Rows are points. Any point is a mix of the corners, with weights that add up to 1. It lies inside the corners' shape when no weight is negative. Say inside or outside, and name the corners with a negative weight.

Corners:
(1): +2.88 +0.52 -1.91
(2): -4.51 -1.20 +0.44
(3): +2.66 -3.29 +3.20
(4): -1.68 +1.77 +0.09
Points:
-3.15 -0.10 +1.25 -> outside (1)
+2.85 +0.56 -0.15 -> outside (2)
-3.50 -1.07 +0.41 -> inside
-2.90 -1.48 +1.91 -> outside (1)
-1.67 -1.40 +1.63 -> outside (1)
+1.78 -0.67 +1.27 -> outside (2)
-0.07 +1.36 -1.13 -> outside (3)

Corners:
(1): +3.10 -2.15 +0.21 -0.98 +4.06 +1.13 +2.04 -2.47
(2): +1.42 -0.89 +1.69 +3.07 +0.49 -0.14 -4.23 -0.15
(3): +1.20 -4.03 +0.00 +1.47 -1.82 -5.18 +2.93 -2.83
(4): +2.35 +0.75 -0.14 +1.23 -1.32 -4.16 -3.41 +2.52
(5): -3.74 +1.70 +2.28 -2.62 +2.60 +1.05 +0.89 -0.65
(6): -2.10 +2.09 -1.62 -0.82 +3.44 -3.26 -1.65 +1.83
(7): -1.16 -1.64 -1.53 +1.52 -2.57 -0.22 +1.96 +0.75
(8): -3.06 +5.53 -1.67 -0.73 +4.79 +0.97 +3.41 +0.42
(9): -3.66 +0.84 +2.44 +3.06 -1.46 +1.12 +1.90 +2.83
Points:
-1.36 -0.30 -0.23 +1.49 -1.40 -1.12 +0.03 +0.91 -> outside (1)
+0.40 +0.95 +0.29 -0.91 +2.42 -1.78 -0.94 -0.17 -> outside (7, 9)
+0.49 -1.14 +0.55 +1.00 +0.47 -1.18 -0.28 -0.05 -> outside (8)
+0.26 +1.04 +0.46 +1.91 +1.24 -1.16 -0.63 +1.27 -> outside (5, 7)
-2.61 +1.03 +1.23 -0.38 +2.98 +4.61 +3.52 -1.00 -> outside (3, 4, 6)
-1.08 +0.76 +0.18 +0.99 -0.03 -1.94 -1.15 +1.32 -> outside (1)
-0.83 -0.54 +0.32 -0.11 -0.35 +0.12 -0.38 +1.77 -> outside (2, 3, 8)

Corners:
(1): -0.92 +0.51 +0.13 -1.33 +0.34 -3.42 -3.62 -0.91 -2.16 -0.67 +3.00 -2.50
(2): +2.34 -1.10 +1.84 -1.91 -2.30 -3.26 +0.99 -0.29 +2.01 -2.72 +0.14 +3.01
(3): +1.04 -2.56 -2.26 +3.19 +1.77 +2.53 +3.43 +3.12 +1.04 +1.16 +0.16 +0.13
(4): -4.20 -2.22 +1.29 -0.56 -0.63 +2.61 +0.06 -3.17 +5.35 -0.60 +0.42 -1.24
(5): +2.23 +2.15 -0.26 +3.90 +0.14 +1.32 -2.33 +1.45 -1.18 +4.28 -0.74 -1.98
(6): +0.13 -2.94 -0.45 +0.60 -0.30 -1.27 -0.32 +3.19 -2.00 +1.71 +4.86 +0.84
(7): -0.17 -0.35 -0.01 +1.54 -1.63 +3.41 +3.34 -1.67 +0.25 +1.97 -2.40 -0.58
(8): -1.68 -3.13 +0.25 +0.02 -2.28 +3.04 +2.80 +3.33 +1.36 +3.81 +0.13 -3.47
(9): +2.97 +0.61 +0.94 -0.06 +0.76 +4.45 +0.62 -0.74 +0.82 +2.06 -3.19 +0.04
(10): -3.47 +3.59 +4.43 -0.65 -1.56 -1.67 -3.22 +0.29 +0.50 -1.01 -1.04 -0.12
(11): -1.46 -1.20 +5.06 -2.03 -4.00 -2.31 -2.24 -3.02 +1.81 -5.36 -2.82 +2.06
(12): +0.39 +0.44 +2.08 +3.48 +2.83 -1.93 -0.43 -0.30 +1.48 +2.14 -1.23 +0.30
(13): +2.14 +0.84 +5.60 +1.18 -3.01 +1.47 +2.41 -2.03 +1.78 -5.45 -2.75 +1.96
Points:
-0.20 +0.36 +1.89 +1.53 -0.37 +1.53 +0.45 -0.25 +0.58 -0.01 -0.49 -0.71 -> outside (2, 11)
-0.20 -0.56 +1.41 +0.68 -1.04 -0.35 -0.48 +0.04 +0.46 -0.17 +0.17 -0.25 -> outside (9)
+0.69 -0.27 +2.90 +0.30 -1.74 +0.30 +1.18 -0.05 +0.55 -1.89 -1.10 +0.99 -> outside (4, 5)
-0.49 -0.53 +2.66 +0.41 -3.11 -0.26 -0.48 +1.39 +1.38 -1.70 +0.14 +0.14 -> outside (1, 7, 9, 12)
-0.07 +0.81 +3.79 -0.69 -1.37 -1.86 -0.44 -1.83 +1.14 -4.22 -2.24 +1.77 -> outside (4, 5, 6, 8)
+1.45 +0.15 +1.67 +0.58 -0.39 -1.19 -0.51 +0.74 +0.09 -0.23 -0.21 +0.63 -> outside (4, 7)
+0.96 -1.36 +1.83 +0.84 -1.52 +1.80 +1.54 -0.53 +1.76 -0.32 -1.62 +0.91 -> outside (1, 10)
